Each wall is flat, endless, passes through zero and stands at right angles to its row. A trip goes straight from one point to another. Which walls does it cross, in order?

Walls:
(1): [ 1.0 -3.5]
(2): [-5.3 -2.1]
(3): [ 1.0 -2.7]
(4): [ 1.1 -2.4]
(5): [-1.7  5.4]
Trips:
[2.9 5.8] to [0.5 1.3] -> none
[2.9 0.6] to [3.6 0.4] -> none
[10.0  6.0] to [ 1.5 -0.2] -> 4, 3, 5, 1
[-1.3  0.0] to [-2.7  1.7] -> none
[ 2.1 -0.8] to [ 2.4 -1.0] -> none

Walls:
(1): [-0.7  0.3  0.8  5.5 -6.0  5.9 -0.7 -3.0 -1.3 -4.2 -3.6]
(2): [ 2.8 -8.6 -0.7  5.6 -3.7 -0.3  4.0  2.0 -2.9  1.6  3.4]
(3): [ 3.3  2.5  3.1  1.2 -3.1  3.9 -1.5 -0.4  1.8  4.8  1.7]
(4): [-1.0 -1.6 -0.8  1.9  0.5 -0.4 -1.2 -6.6  5.8  0.1  0.0]
(5): [-2.3  1.5  3.3  4.5  0.2  0.0 -3.1  1.3 -2.0 -3.5  1.9]
(6): [ 0.9  0.5  5.9 -8.0  5.4  2.5  1.8  3.8 -2.3  1.2 -0.2]
Trips:
[-2.0  2.5  2.6 -5.7  1.6 -2.8  0.5  1.7 -2.7 -1.1 -0.1] to [-1.8 -2.9  0.7  0.5  7.3 -3.1  1.8  3.7 -2.8 -1.4  1.0] -> 2
[-4.5 -5.2  0.8 -1.5  0.0  1.0  1.6 -0.8  5.0  3.9 -3.9] to [-2.5  3.1  3.4  3.8  0.3  0.8  3.8  0.2 -3.8  4.8 -2.0] -> 3, 1, 4, 5
